Rows are points. Two turns around zero, p and q, are shown by what they do to some points. Write where each new point lands after one turn and then the other. Backwards means that the second turn is done in reverse. Each puzzle has new turns, and all numbers are rounded.
In the rows, zero is written as 128.

Turn p:
[141 119  62] => [150 149  67]
[123 146 166] => [103 119 161]
[114 116 140] => [137 112 140]
[147 123 137] => [132 145 140]
[115 136 135] => [118 115 132]
Turn q:
[153 167 122] => [143 163 102]
[ 94 109 134] => [119 112 163]
[148 119 163] => [160 105 117]
[155 107  99] => [100 116  95]
[ 97 118 118] => [108 126 156]
[121 149 133] => [139 146 136]
Where do these land?
p, then q: [167 160 117] => [128 174 152]
q, then p: [126  92 109] => [153  96 126]
q, then p: [118  99 136] => [154 119 144]
p, then q backwards: [ 93 148 133] => [131  88 120]
p, then q backwards: [136 142 145] => [109 127 114]

Turn p:
[147 122 136] => [137 113 115]
[ 85 127  96] => [102 173 141]
[122 174 121] => [154 142 165]
[154 109 137] => [134 108 102]
[132 109 150] => [114 104 118]
Turn q:
[ 98 102 130] => [ 94 148 126]
[109 133 119] => [119 131 109]
[129 116 114] => [114 117 130]
[176 160 149] => [185 116 148]
Where do these land?
p, then q: [112 130 124] => [134 141 119]
p, then q backwards: [110 111 148] => [124 105 107]
p, then q: [ 97 140 154] => [122 169 135]
q, then p: [154 116  84] => [ 85 122  98]
q, then p backwards: [167 143 130] => [150 159 146]

Turn p:
[127  84  96 122] => [ 97  83 130 122]
[153 133 137 126] => [145 125 114 143]
[ 94  84 166 127] => [135 108 192 130]
[113 145 128 126] => [128 146 130 114]
[112 162 125 113] => [136 155 119 100]
[152 131  98 154] => [101 128  98 150]
[147 157 146 128] => [154 150 112 139]
Turn q:
[187 132 117 158] => [149 122  78 168]
[145 139 120 133] => [143 124 112 132]
[119 135 162 142] => [128 164 140 137]
[135 134 129 145] => [131 139 113 133]
[ 92  91 136 128] => [ 81 132 150 121]
[ 89 145 122 108] => [129 130 151  87]
[129 120 111  83] => [134  87 151 119]
Where do these land?
q, then p: [137 179 117 126] => [145 107  83 133]
p, then q backwards: [159 106 109 143] => [155  96 113 134]
q, then p: [114 182 118 150] => [147 124  75 105]
q, then p: [112 111 125 119] => [133 127 151 118]
q, then p: [108  89 160 118] => [136 160 172 130]
p, then q backwards: [113 103 129 109] => [117 125 116  98]
p, then q: [153 126 138 131] => [122 127 103 138]

Turn p:
[124  97 131 123 123 123] => [127 119 115 115 106 140]
[139 113 120 136 156 186] => [131 130  94 163 152 168]
[114 127 128 144 125 126] => [115 122 118 123 133 117]
[109 130 155 138 140 128] => [127  98 120 139 130 111]
[168 150 108 130 102  89] => [144 179 152 105 118 103]
[167 144 128 130 110  95] => [151 164 144 118 112 101]
[ 73 132 137 126 108 142] => [ 78  95 137 132 128 126]
[156 149 135 101 107 101] => [147 150 168 126 105 115]
[102 111 110 124 180 161] => [132  94 105 130 169 170]
Turn q:
[ 86 154 107 138 157 126] => [ 99 166 161 113 143 132]
[114 136 158 138 150 161] => [145 130 154 115 132 169]
[140  88 154 108 115 117] => [144 102  86 135 145 137]
[167  92 147 120 138 110] => [163 129  81 142 128 130]
[153 131 149 121 123 104] => [159 121 116 136 138 108]
[130 170 108 114 101 122] => [116 114 152 114 119  84]
[ 97 129 100 145 129 129] => [ 89 144 142 135 129 133]
[143 118 143 111 146 169] => [149 120 120 100 107 160]
[123 135  86 157  92 114] => [ 88 125 140 163 111  99]
Where do these land?
q, then p: [114 126 155 165 105 100] => [145 117  80 133 145 103]
q, then p: [135 118  96 116 155 126] => [109 139 164 121 143 128]
q, then p: [115 142 132 145 117  91] => [149 111 114 119 143  97]
p, then q: [124 121 150 149 115 128] => [106 130 124 147 135 112]
p, then q backwards: [175 141 116  80 165 159] => [130 123 187 177 162 137]
q, then p: [141 139 116 134 137 164] => [107 137 143 148 101 129]
p, then q: [120 130 126 143  69 115] => [104 109 152 125 171 104]
q, then p: [119 148 126 103 139 160] => [129 114 155 142 103 151]
q, then p: [109  87 136 118 150 109] => [129 132 128 127 178 152]

Turn p:
[ 83 142 154 153 134 140 142 111] => [ 90 153 115 168 112 135 131 132]
[111 149 107 128 144 124 153 144] => [121 128 148 146 143 127 131 164]
[127 124 106 121 106 103 124 117] => [117 108 121 101 135 132 148 135]
[118 145 138 174 157 154 156  91] => [110 152 135 191 131 119 157 107]
[169 116 122 123 102 103  94 163] => [153 105 115  77 133  94 108 126]
[120 126 108 110 153 114  99 129] => [125 150 154  94 134 134 130 134]
[ 86 158 154 157 154 160 145 115] => [102 167 131 188 106 129 132 136]
[171 130 129  85 103 120 115 130] => [158  87 138  93 107 132 121 117]
[160  84 159 115 119 118 139 137] => [141 100 112 120 143 138  90  91]
[135 106 103 113 109 145 114 142] => [163 129 110 104 135 141 132 138]
Turn q:
[126 149 149 162 124 104 117 105] => [105 162 119 157 133 146 135 143]
[163 121 124 156 160  71 126 165] => [128 108 103 195  93 101 127 142]
[123 133 148 122 136 117 120 156] => [112 114 126 138 135 103 145 132]
[125 136 141 136 103 112 117 126] => [106 138 144 136 124 136 138 143]
[ 78 105 102  80 136 146 148 134] => [141 107 116  62 114 119 150  96]
[143 139 135 130 100 116 107 114] => [108 143 148 132 124 137 117 154]
[ 95  84 140 109 114 153 133 125] => [108 107 141  92 130 142 132  85]
[146 143 154 127 134 125 106 112] => [106 147 127 139 147 118 108 142]
[132 117 146 114 102 130 160  94] => [125 163 160 116 119 133 120  97]
[151 142  72 148 152 153 121 113] => [180 124  99 127 132 153  97 153]
[127 138  97 123 147 182 152 163] => [188  94 126 112 158 122 137 121]
Where do these land?
q, then p: [157 136 157 107 149  94 127 144] => [ 80 122 120 106 142  99 129 138]
p, then q backwards: [102 138 144 164 114 101 103 138] => [119 134 149  97 151  95 103 115]
q, then p: [113 143 107 167 147 123 151 138] => [157 112 128 156 154 112 153 127]
q, then p: [149 106 120 135 124 128 131 133] => [132 134 105 120 123 121 130 108]
p, then q backwards: [117 146 161 103 124 162 110 137] => [152 113  94 131 120  97 139 102]
p, then q: [159 142 121 128 127 137 159 111] => [126 131 134 159 121 142 114  95]
p, then q: [ 93 151  97 100 152 156 158  90] => [154 126 157 150 184 136 157  94]
p, then q: [140  90  94 113  97  96 124 146] => [142  97 109  97 112  91  99 110]
p, then q: [158 142 144  99 144 131  97 127] => [ 95 150 162 123 130 117 106 135]
q, then p: [ 92  85 134 162 102 150 120 116] => [146 159 113 163 113 176 144 114]

Turn p:
[141 146 109 146 130 153 128  81 164] => [107 133 153 157  99 138 161  94 141]
[121 161 126 105 141 102 121 113 134] => [143 143 166 114 112 118 136 145 135]
[132  74 119 122 101 104 146 148 117] => [161  85 105 138 161 138 106 131 130]
[150  97 124  93 162 148 135 122 132] => [150 129 111 131 151 115 179 121 115]
[118 141 129 141  92 151 114 119 101] => [118 124 115 116  94 136  99 104 113]
[158 137 155 128 124 125 126 130 104] => [123 128 118 106 122 157 134 146 107]
[159 111 141 120 170 145  79 105 153] => [117 157 150 113 163 140 178  93 111]
[ 81 114 152 155 132 122 136 131 140] => [101 125 141 155 147 102  95 135 113]
[117 144  86 124 148 110 145 147 142] => [148 146 130 144 127 110 128 145 175]
[119 129 115 131  58 139 157 162 135] => [117  71  96 123 106 123  94 126 162]
[113 155 151 143 149 109 121 150  86] => [123 167 123 111 125 131  96 167 109]
Turn q:
[ 62 168 101 157  81 116 142 107 142] => [ 89 173  82 110  72 101 137 146 105]
[122 113 123 151 153 130 113 133 133] => [130 106 138 144 120 103 136 130 138]
[139 129 158 124 147 121 100 123 144] => [145 121 117 155 149 117 106 127 145]
[121 107 133 122 150  90 138 138 128] => [118 110 127 111 162 106 138 139 139]
[ 97 166 121 175  67 108 158 138 120] => [135 186 100  84  85 102 156 135 109]
[116 110 141 118 138 150 125 144 131] => [124 123 159 130 129 121 105 131 133]
[131 141 145 139 196 127 140 125 128] => [119 116 136 147 139 123 142 128 194]
[171 113 107 119 108 146 121 108  97] => [142 120 140 143 133 169 149 102  92]
[147 127 123  94 126 139 110 133  97] => [138 128 148 143 148 164 128 143 110]
[170 132  98 101 103 146 122 140 135] => [152 107 126 116 117 178 117 126 102]
[133 102 159 107 140 133 139 118 155] => [117 117 133 125 154 123  92 101 142]
Where do these land?
q, then p: [133 156 104 139  92 165 119 137 100] => [107 108  94 106  83 148 118 132 121]
p, then q: [138 109 107 142 105  85 118 147 145] => [139  93 137 157 124 120  93 111 147]
q, then p: [136 110 124 127 168 102 151 107 114] => [129 127 138 174 145  96 143 140 123]
p, then q backwards: [105 110 115 149 124  74 100 124 119] => [145 117 174  93 124 156 114 149 128]
p, then q: [130 110  94 148 136 127 101 138 119] => [127 117 104 161 109 146 128 120 145]
p, then q backwards: [131 168 111  92 113 160 138 121 127] => [120 142 102 180 125 132 149 140 146]
p, then q: [101 101 131 121 190 126 155 132 129] => [149 123 117 111 131 113 181 147 170]
p, then q: [141 172 150 155 117 122 113 126 146] => [114 162 141 128 116 116  83 143 124]
p, then q: [138 144 142 137  98 130  98 102 154] => [102 158 139 143 141 119  95 108 117]
p, then q: [119 119 168 118 125 167 167 127 137] => [102 126 146  98 136  99 165 143 104]
p, then q: [134 109 163  80 138 150 149 147 118] => [110 104 148  90 157 143 163 147 122]

Turn p:
[108 132 168  96 139 137 159 145 149 117  99] => [150 114 110 151 126 151 109 136 182 107 133]
[114 147 122  87 131 111  91 140 103 150 165] => [101 150 112 117 105 126 184 127 148 158 130]
[130  89 158 144 160 120 125 142 110 132 121] => [ 84 116 132 131 119 107  94 132 146 115 135]
[149 152  93 149 123 146 104 119 146 111 107] => [147 122 110 113 144 147 122 126  75 138 145]
[103 132 116  88 124 118 163 165 148 100 155] => [169 154 120 121  95 134 140  93 169 107 129]
[109 138 151 146 104 129  94 143 103 122 172] => [109 143 151 148 107 119 138 105 131 182 143]
[161 150 117 150 137 139 151 123 119 123 108] => [141 135 115 144 127 129 108 151  89 112 120]
[105  94 162 122 125 130 161 155 143 162  94] => [130  88 146 153 132 116 124 141 174  85 146]
[113 132 104 155 135 108 134 113 104  95 105] => [108 134 137 132 124 163 111 104  94 108 111]
[132 134 111 142 132 143 132  89 162 156 158] => [146 154 139 113 182 105 141 137 118 135 126]
[145  91 113 137  89 168 102  93 108 126 126] => [130 105 179  90 128 133 120 157  99 161 126]
[167 146 123 120 136  86 120 109 142 144 127] => [123 119  86 124 146 105 146 127 111 129  91]
Turn q:
[149  90 130 162 119 123 140 123 148 113 116] => [148 120 155 129 144 127 140 111 157 109  97]
[136 130 167 106 127 106 114 136 155 110 140] => [131 135 125 105 141 117  94 155 126  93 124]
[ 84 135 119 164 120 138 123 114 160 144 112] => [147  98 132 106 127 164 113 108 143 164 127]
[126 125 111 107 104 102 171 114 102 131 134] => [145 126 101 169 154 137 154 132 114 116 145]
[143 151 125 117 168 157 116 131 122  95 172] => [113 172 140  94 120  96 147 159 125 145 148]
[138 106 147 156 161 132 142 161 127 168 100] => [143 109 121 137  93  89 116  90 135 134  91]
[121 106 142 102 158 102 100 123 122 100  99] => [123 106 167 148 126 106  97 165 118 117 129]
[155 163 131 172  96 105 160 167 144 127 129] => [126 112  81  96 151 132 161 116 129 114  76]
[ 99  92 117 113 126 123 106 124  80 153 137] => [140 142 141 177  87 152 122 133 103 132 138]
[140 165 141 118 107 122 156  97  86 136 113] => [106 106  82 155 127 132 155 140 146 115 158]
[107 112 105 114 115 173 108 131 149 122 129] => [122 141 166 108 129 150 120  98 112 138 153]
[139 163 101 104 135 153 100 114 141 135 156] => [ 90 170 124 111 139 135 118 132 127 158 152]
Where do these land?
p, then q: [174 111 119 120 132 124 121 118 131 128 152] => [109 118 115 163 141 127 109 136 100 121 121]
q, then p backwards: [118 175 144 185 157 105 170 143 173 175  96] => [183 119 170  86 115  84  92 117 185  96 128]
q, then p: [140  95 107 132 118 154  95 107 133 140 118] => [133 125 138 155 169 138 114 135 142 161 136]
q, then p: [124 138 137 102  96 143  97 121 122 123 168] => [151 165 125 136 106 153 138 130 133 160 151]
p, then q backwards: [129 116 142 127 153 124  88 114 133 102 124] => [125 167 122 127 124 136 110 125 159 149 117]
p, then q: [118 111 168 113 145 156 138 117 126 119 131] => [118 136 135  92 127 130  88 117 122 133 110]
q, then p: [139 137 107 111 115 148 111  98 121  96 139] => [137 166 128 154 130 125 124 123 163 132 148]
p, then q backwards: [141 117 133 106 102 118 123 105 139 115 112] => [111 132 129 165 125 111 131 138 145 123 112]
p, then q: [103 142 114 153 115 117 170 148  80 126 141] => [125  91 107  96 115 154 163 145 156 104 131]
p, then q: [ 94 136 138 151 109  93 157 156  97 139 138] => [156  90 120 106 129 157 151 140 171 117 124]
p, then q: [112 120 105  88 134 122 122 115 113 133 145] => [127 112 111 116 153 116 123 110 112 121 162]
p, then q backwards: [128  92 109 119 137 146 120 151 162  99 123] => [101 133 168 123 122 160 137 127 163 129 128]
p, then q: [142 173 141 156 150 115 152 173 135 170  76] => [156 135 163 119 129 143 198 148 122 153  78]

Turn p:
[134 104 114 119 141 131 137 107 141 128 144 174] => [145 111 139 136 144 158 144 120  94 145 133 107]
[139 125 132  93  84 150 100 145 157 133 128 120] => [117 124 152 166 110 106 112 107 137  99 118  95]
[163 169 154 123 158 145 124  93  92 100 111 111] => [112 122 157 109  80 144 139 124 148 149 151 184]
[119 115  99 156 130 120 100 142 107 139 111 112] => [121 120  95  92 117 109 136 142 140 125 117 106]
[161 139 110  98 153  94 152 123  86 115 149 117] => [113 116 118 136 100 142 133 154  90 151 102 177]
[ 95 117 131 163 158 115  90 146 105 149 162 154] => [142 122 117 104 166 128 184 151 152 134  94 113]
[138 121 120 121 149 151 136 139 132  89  97  93] => [116 157 110 130  86 110 124 108 128 156 152 131]
[ 99  95 167 169 103 129 122 116 107 127 115 139] => [167 103 117 101 161  98 137 105 151 115 146 137]
[102 145 120 113  88 154 143 131 129 160 154 127] => [117 137 164 137 155 101 118 153 110  92 131 116]
[132 109 105 114 156 101 136 101 143 117 112 100] => [129 139 113 107 109 141  97 112 105 165 110 128]
[154 104 144 152  99 133 135 104 153 109 141 128] => [138 123 126 126 133 141 128  73 113  97 138 135]
[119 170 140 116  92 102 133 161 164 104 117 111] => [143 165 117 168 111 131  88 138 155  92 122 136]
[147 110 147 122 139 154 115 135 140 164 144 140] => [ 96 110 147 143 155 130 147 108 136 135 123 110]
[ 89 169 110 131 141 112 167 148 136 159 108 165] => [136 143 120 137 165 151 104 198 134 137 153 116]
Turn q:
[131 118 137 123 104 129 140 157 159 108 160 119] => [114 141 122 147 133 101 130 116 115 117 111 173]
[150 113 126 151 148 158 133  87 128 127 106 160] => [137 127 155 120 136 168 129 130 107 137  94  89]
[152 106  99 148 102 111 149 181 101 102 133  93] => [ 75 128 137  83 105 108 111 123 123  95 134 170]
[156 130 127 108  99 110 103 137 106  99 165 121] => [141 142 119  98 115  75 102 114 114 137 127 148]
[119 152 157 114 171 120 139 129 140 138  85 151] => [134 115 125 132 155 141 178 134 168 140 122  98]
[142 107 117 154  92  97 112 136 134 128 105 116] => [105 135 141 128 101 113  95 120 150  95 116 117]
[113 129  86 109  92 115 135 144 126 101 146 131] => [127 153 118 121  84 118 133  98 118 120 143 160]
[123 164 131 170 171 139 126  96 139 151 120 142] => [116 112 111 148 132 161 137 163 123 160 115  81]
[ 78 116 154 105 128 122 124 129 117 101 155 113] => [153 129  92 130 149 136 112 105 144 137 141 173]
[144  88  85 110 125 109 115 144 133 117 165 102] => [148 117 128 112  86 105 111 140 110  96 122 175]
[126 152 154 122 139 131 163  93 129 168  99 122] => [128 120 117 144 167 144 152 133 125 111 151  76]
[118 130 143 131 139 146 119 124 115 172 130 165] => [139  97 155 152 138 137 131 123 125 160 144 106]
[112 159 149 117 153 178 107 108 136 151  95 129] => [149 149 145 150 163 156 144 164 143 158 146 100]
Where do these land?
p, then q: [162 122 102 120 140 135  98 167 127 160 124 150] => [101 130 126 143 128 168 113 135 136  89 146 164]
p, then q: [162 154 147 155 113 115 158  91 105 147 125 115] => [175 128 148 129 124 142 136  94 129 168 111 155]
q, then p backwards: [103 148 120 157 171 103 128 149 156 132 141 132] => [164 133 127 119 153 102 112 169  97 132 118 139]
p, then q: [109 129 123  82  93 144 103 123 134  90 169 116] => [ 90 147 112 100 157 104 107 101 149 121 114  85]
q, then p: [152 102 136 156 119 126 165 120 141  99 111 155] => [152 129 147 104 109 108 101 124 140 161 164 138]
p, then q: [108 110 166 156 119 152 171 150 119 109 167 126] => [119  92  86 102 115 137 163 118 105 155 102 104]
p, then q: [151 115 117 110 164 127 124  94 109 113 133 126] => [138 118 158 138 146 132 123 100 116 120 163 108]
q, then p: [ 96 133 114 129 137 100  95 145 114 150  94 150] => [118 145 138 140 155 129 107  83 121  93 117 106]
q, then p: [158 136 156 118 166 135 102 134 106 118 113 119] => [ 99 130 118 166 132 132 110 128 141 166 106 120]
p, then q: [ 98 152 146  81 115 133 101 110 152 115 139 143] => [103 140 135 136 176  98 110 141 146 130  99 102]
p, then q backwards: [110 105 149 122 105 111  90 118 154 130 126 136] => [134  97 157 118 125 104 111 102 132 129 111 154]
p, then q: [112 126 129 110  96 124 164  98 118 163 113  93] => [169 106 125 114 117 107 106 123 174 160 125 132]
p, then q backwards: [131 152  91 148 154 176 122 148 120 139 138 107] => [153 179 100 139 121 135 149 151 126 122  96 115]
q, then p: [141 109  98 148 100 110 171 147 137 128  99 123] => [187 155 146 127 118 102 120 122 123 122 146 146]
